Each row of a before or after table is a point. One or more steps were done to the points. Then noise was added and the rows were shuffled. The steps act on columns, c1 being the first. Name the steps. A step turns or swaps two columns, mirrors them in a line or flattens them onto one, adds a multiple of one to another, or multiplies or shifts one. Angles are multiples of 10 degrees, from the lower column toward the higher: turns from -170 to 170, lines from 10 to 170 but not 90. Use the fewest steps. Two steps may share a column if one is a turn and the other turns, adds or multiplies; they go together, in the order done. Otherwise the lowest column goes first.
In the rows, zero is written as 128.

Before (14 x 2):
[[151 124]
 [155 112]
 [123  94]
 [ 81 179]
 [ 77 178]
 [184  94]
 [102 121]
 [129  38]
 [148 103]
 [ 55 179]
 [136 131]
 [147  35]
 [115 105]
 [131 171]]
After (14 x 2):
[[129 178]
 [127 172]
 [129  96]
 [125 111]
 [129 129]
 [126  97]
 [129  34]
 [128  37]
 [127 174]
 [130 178]
 [129 123]
 [130 115]
 [129 124]
 [128 104]]
Steps: multiply c1 by 0

Before (11 x 6):
[[179 106 131  95 132 108]
 [127 189 103   7 186 131]
 [115 111 156  96 137 193]
 [159 158 125 129  98  94]
 [119 108 164  86 160 144]
 [138 107 100 155 115  92]
 [134 110 179 130 166 214]
 [109 136 114 127 132  88]
 [ 76 133  60 110 246 141]
 [120 161 164 104 186  97]
 [169 115 159 113 154  57]]
After (11 x 6):
[[ 74 101 141 102 149 167]
 [157  97 115 146 104 108]
 [140 181 140 124 191  99]
 [126 229 117  32 223 127]
 [203 109 139 122 157  96]
 [174 177 128 119 101 120]
 [178  93 131  99 143 143]
 [111  98 140  97 176 130]
 [ 79 139 101 151 247 106]
 [138 143 123 132 131  82]
 [ 79 103 150 144 165 199]]
Steps: turn c1 and c6 by 40 degrees; multiply c2 by 1.6; multiply c3 by 0.4; turn c4 and c5 by -20 degrees

Before (12 x 11):
[[119 110 137 131 116 129 138 113 145 160 186]
 [123 152 120 120 119 135  88 121 121 134 146]
 [108 145 153 123 111 124 141 109 114 140  99]
 [ 93 146 137 120 147 123 139 126 104 147 115]
 [175 137 110 108 143 180 115 100 120 160 120]
 [147 112 114  99 147 152  95 112 165 157 133]
 [128 155 141 130 125 140 129 144 144 129 159]
 [102 127 116 139 120 133 154 123 109 116 106]
 [120 136 131 152 112 123 133 137 113 161 116]
 [117 135 168 175 125 125 133 127 111 125 153]
 [111 104 161 127 110 110 140 154 120 127 176]
 [143 161 124 142 140 100 159 117  96 105 101]]
After (12 x 11):
[[118 138 144 148 159 123 168 153 108 132 139]
 [109 135  98 141 111 152  30 116 169 140 137]
 [124 145 117 128 122 135   9 135 109 130 107]
 [117 119 135 132 100 128 159 142 151 139  77]
 [112 142 134 113 139 100 220 116  83 120 158]
 [132 124 191 117 116 124 143 137 110 127 106]
 [139 129 144 113 149 123 144 133 112 141 128]
 [143 159 139 133 110 138 132 123 129 128 102]
 [134 116 125 112 149 132 206 154 112 124 138]
 [158 101 153 150 109 109 163 135 133 125  81]
 [137 132 130 141 121 123 161 160 100 135 148]
 [ 85 132 102 132 121 179  89  95 117 140 145]]
Steps: turn c1 and c8 by -110 degrees; turn c2 and c9 by -30 degrees; mirror c3 and c4 in the line at 20 degrees; turn c5 and c11 by 140 degrees; multiply c7 by 3; multiply c10 by 0.4

Before (13 x 20):
[[141 145 114 132 141  93 161 152 100 133 143 193 118 154  89 137 146 105
  149 175]
 [ 94 164 134 119 118 105 138 150 116 143 144 105 150 152 103 128 146 120
  168 127]
 [113 160 117 109 114 131 165 157 110 160 142 128 126 118  90 181 147 149
  168 122]
 [147 106 120 112 103 103 172 109 109 127 136 109 108 157 146 124 137 126
   67 133]
 [127 154 131 122 103  90 150  93 106 158 106 130 118 129 125 123 160 122
  135 149]
 [117 100 113 113 133 103  95 168 103 163 147 116 131 138 108 128 161 104
  134 120]
 [133 118 117 147 142 115 115 145 146 101 153 106 141 127  93 146 154 142
  142 122]
 [ 60 128 114 111 139 249 143 143 105 116 135 123 129 185 132 129 120 115
  127 147]
 [148  40 128 156 123 113 101 151 120 152 138 116 110 151 202 126 114 108
  166 147]
 [134 118 124 186 105 111 128 149 125 159 133 147 146 142 128 136  98 119
   96 122]
 [140 147 128 151  87  96 140  89 113 142 159 154 118 138  94 131 147 128
  165 122]
 [108 131 102 122 114 109  68 158 104 159 150 109 109 129 105 147 102 122
  167 130]
 [147 139 121 112 135 127 169 169 227 138 148 134 123 122 157 126 119 112
  114 111]]
After (13 x 20):
[[148  86 139 133 165  96 128 116 114 142 159 141 104 129  94 130 139 127
   86 116]
 [141 166 169 135 115 127 121 111 227 137 148 141 142 147 156 127 111 112
  135 124]
 [107 145 139 108 167 105 135  88 116 144 144  93 140 116 103 127 160 120
  119 107]
 [118 150 128 101  96 112 124 134 124 159 132 168  74 126 128 136 101 120
  105 112]
 [147 146 114 112 142 115 117 133 146 101 154  88 112 135  92 147 147 142
  143 126]
 [123 151 166 134 167 131 116  90 110 159 141 115 147 139  91 182 152 150
  114 133]
 [149 113 171 151  66 102 120 153 109 127 136 102 141 110 146 123 125 126
  104 104]
 [143  89 150 139 135  89 131 108 106 159 106 108 133 110 125 124 157 122
  103 138]
 [133 173  93 128 134 103 113 149 103 163 148  93 143 131 107 127 163 105
  133 116]
 [ 98 158  68 149 168 110 101 119 104 159 149 127 131 126 104 147 115 122
  114 128]
 [ 64 143 143 130 127 250 114 126 106 115 135 128 144  82 133 128 155 114
  138  88]
 [147 148 161 137 149  93 113 108 100 132 143 181 123  75  89 137 137 104
  140 130]
 [138 165 101 140 166 114 129 211 120 151 138 126  97 100 202 126 106 108
  123 118]]
Steps: add -0.7 times c17 to c12; turn c1 and c17 by -30 degrees; turn c2 and c8 by -100 degrees; swap c3 and c7; mirror c4 and c13 in the line at 130 degrees; swap c5 and c19; mirror c14 and c20 in the line at 120 degrees

Before (13 x 48):
[[146 103 157 123 110 139 125 125 122 146 143 168 116 104  98 157 117 112
  145 108 165  62 154 108 114 118 137 109 115  93 146 147 120 135 120 139
  124 161  97 149 159 131 107 111 118 135 116 169]
 [113  72 106 149 107 171  69 212  74 170 124 158 176 188 151 155 107  82
  108 166  81 177 130 189 160 131  81 171 133 156 178 134  99 157  39  94
  130 134 130 123 122 133  47  99 154 101 143 110]
 [176  89  49 104 161 156 121 176 125 164  94 169 140  72  82  67 132 116
  175 199  51 113 123 115 166 249  90 151 107 108 167 145  94 146 127 112
  121 139 199 158  66 145 126 112  88 114 141 185]
 [127  67 117 136 112  96 142 117 117 187 116 111 124  76  93  90 151 141
  149  97 154  98 112 106 114 112 139 131 115  88 110 137 141 142 141 141
  148 131 126 120 136 125 163 147 143 148 130 143]
 [114  88 108  94 142 194  52 187 125 153 131 172 154 174 173 129 130 109
  110 164 120 166 135 196 174 173 135 158 147 175 172 141  85 154  54 110
  149 142 131 131  97 143  35 129 126 108 205 100]
 [167 124 122 132 104 117 121 129 104 135 123 140 108 107 129 119 119 119
  121 102 181  85  94 135 103 118 140 109 138 118 138 112 129 104  88 151
  110 113 141 129 151 146 147 140 165 164 125  99]
 [136 129 132 146 121 134 147  90  90 124 178 107 134 102  71 109 137 123
  127 138 130  90 129 112 129  92 130  96 125 122 115 146 126 105  89 132
  125 129 103 105 130 125  87 141 115 125  77 137]
 [119 133 131 135  65 132 147 119 129 136 167 100  92 102 112 113 116 123
  134  84 161 104 117 121 102 146 148 135 108  97 140 156 127 132 127 133
  109 100 121 120 137 154 123 129 137 124 125 132]
 [109 123 115 112  77 107 140 129 143 119 161 129 127  96 116 116 117 148
  135 128 176  99  95 142 108 109  96 112 105 180 144 141 126  96 139 114
  138 133 124 142 154 114 145 135 124 108 113 144]
 [123 121 124 108  64 163 142 114 127 144 113 105 114 109 110 111 129 115
  120 109 114  82 148 163 135  85 131  88 110 137  65 132 132 128 167 129
  114 130 136 139 152 131 135 137 161 134 122 144]
 [119 152 139 103  97 111 157 106 103 109 141 157  93 102  76 125 118 120
  153 145 158 116 160 156  93  87 135 129  67 143 109 147 156 137 129  94
  141 129 113 137 139 135 112 127 140 138 127 149]
 [103 113 132 111 128 141 147  95 135 116 134 153 125 129  95 135 151 117
   96 134 105  78 137 104  78  95 139 129  79 109 130 159 103 102 124 129
  119 119 125 129 146 146 140 126 156 132 102 130]
 [159 130 133 128  97 123 141 142 121 152 180 157 104  88 102 129  81 157
  133 144 150  90 132  89 101 102 128 121 130 118 127 113 104  95 115 135
  180 110  93 102 163 150 123 117 150 110 128 120]]
After (13 x 48):
[[176  88  49 104 158 156 123 173 128 164  84 185 139  69  82  66 133 116
  176 196  52 112 121 113 132 249 181 153 109 107 123 144  96 146 126 110
  122 140 198 159  75 145 121 110  90 142 138 187]
 [145 103 159 125 112 138 126 125 122 147 147 169 114 104  93 156 116 112
  146 108 163  62 153 106 131 118 114 106 117 119 142 146 119 140 121 137
  128 160  95 148 153 132 108 111 118 161 115 171]
 [116 152 138 103  98 110 160 105 105 109 140 139  91 100  75 124 116 120
  152 146 158 118 158 159 144  87  98 130  69 144 160 147 154 137 129  96
  140 131 111 137 139 136 113 125 140 116 129 150]
 [115  88 109  95 143 196  54 187 126 153 115 189 155 173 173 128 130 109
  110 163 120 164 135 197  92 173 157 160 144 127 122 139  85 152  54 112
  145 143 131 129 112 141  34 127 127  75 204  97]
 [134 129 130 148 120 134 145  88  90 124 151 105 133  98  71 108 133 127
  126 133 130  90 130 112 127  95 129  94 126 123 125 150 125 105  90 133
  125 131 102 106 153 125  85 140 115 133  78 137]
 [161 130 131 127  97 126 141 141 123 152 168 149 105  86 105 129  78 155
  133 142 148  91 131  92 147 104 109 120 131 107 147 114 102  97 115 135
  181 108  91 106 176 149 121 117 149 133 126 122]
 [124 119 126 106  66 160 144 116 128 145 133  69 112 107 109 112 131 114
  121 108 112  85 147 160 122  81 130  86 110 137 161 131 130 128 166 127
  113 131 137 141 137 132 135 136 160 123 120 144]
 [118 133 134 136  67 131 150 118 130 135 149 116  90 101 109 115 114 123
  132  83 161  99 119 122 130 148  94 132 109 111  99 156 128 132 126 133
  108 101 120 119 155 156 125 130 137 154 128 133]
 [111  72 108 149 106 170  72 211  75 169 123 181 175 185 152 154 106  83
  107 168  83 178 129 187 147 132 180 172 134 113 109 134 101 157  39  96
  130 134 128 124 123 134  47  99 150  94 141 113]
 [125  67 115 135 112  95 144 116 119 187 132 102 121  76  97  92 150 140
  148  95 154 100 109 108 126 111 110 131 113 132 131 133 140 141 139 141
  150 131 126 118 126 126 164 146 144 172 131 145]
 [110 124 116 113  79 105 142 126 142 120 153 140 127  97 115 117 119 151
  136 128 178 104  92 144 165 110 131 112 102 128 119 143 126  95 140 113
  138 132 122 144 159 113 138 133 125  73 113 144]
 [169 124 121 133 101 120 123 129 103 132 137 146 109 108 129 119 119 121
  125 101 181  85  93 134 135 117 102 109 138 162 131 113 131 103  85 150
  111 113 144 130 139 148 146 139 165 148 127 100]
 [104 113 132 110 128 141 144  93 133 115 138 149 126 130  94 134 151 118
   96 133 107  80 138 104 150  97  81 129  82 123 144 162 104 100 122 131
  119 115 124 128 142 149 141 130 156 148 100 131]]
Steps: flatten c11 and c41 onto the line at 50 degrees; mirror c12 and c31 in the line at 20 degrees; turn c25 and c27 by 130 degrees; turn c30 and c46 by -70 degrees
